Each wall is flat, endless, passes through zero and stands at right angles to its row. A trip goes straight from one point to another. Which walls does it cross, in order?
In the rows, zero is written as 128.

Walls:
(1): [104 185 147]
(2): [135 166  41]
(3): [146 168  81]
(4): [145  91 136]
(5): [ 67 112 161]
(6): [127 155  94]
(7): [104 122 136]
Trips:
[118 158 102] to [ 84 122 155] -> 7, 5, 3, 2, 6
[119 188 108] to [112 139  45] -> 1
[111  84 183] to [126 137 141] -> 1, 4
[159 171 169] to [192 144 115] -> 6, 2, 4, 1
[134 150 123] to [123 178  96] -> none
[ 68 184 112] to [ 78 175 103] -> none

Walls:
(1): [105 137 102 177  65  66  74 203 120 127 103 161]
(2): [179 158 163 151  80 149 146  39 175 107  64 175]
(3): [191 101 119  85  99 161  98 126 162 187 126 147]
(4): [134 145 119 174  89 114 120 141 196  83 170 144]
(5): [134  84 106  98 105  78  58  89 148 130 134 108]
(6): [119 186 118 113 120 153 120 181  92 142 150 114]
(7): [131 184 109 133 135 175  69 125 137 167 117 175]
(8): [ 60 145 120 144 152 153  52 191  69  64 103  70]
Trips:
[ 78  83 166 163 137 105 166  83  93 158  81 147] to [147 136 129 151 126 139 140 151 118 205 165 168] -> 1, 7, 3, 2, 6
[ 89 187 115 115 134 120 126 161 161 130  87 143] to [176 100 107 165 190 134 133  91 103 120 156 181] -> 8, 6, 1, 4, 3
[150 171 148 101 187 177 166  85 137 135 127 123] to [170 153  91 153 159 131 174 157 113  98 133 165] -> 3, 4, 1
[ 93  76 105 116 119 174 145 110 126 188 176 141] to [ 66  77 162 147 157 166  70 167 117 139 135 132] -> 6, 8, 1, 3
[144  84 151 149 148  94 110 124  89 171 174 129] to [168 141  58  77  99  68 109 130 154  70 137 180] -> 4, 2, 7
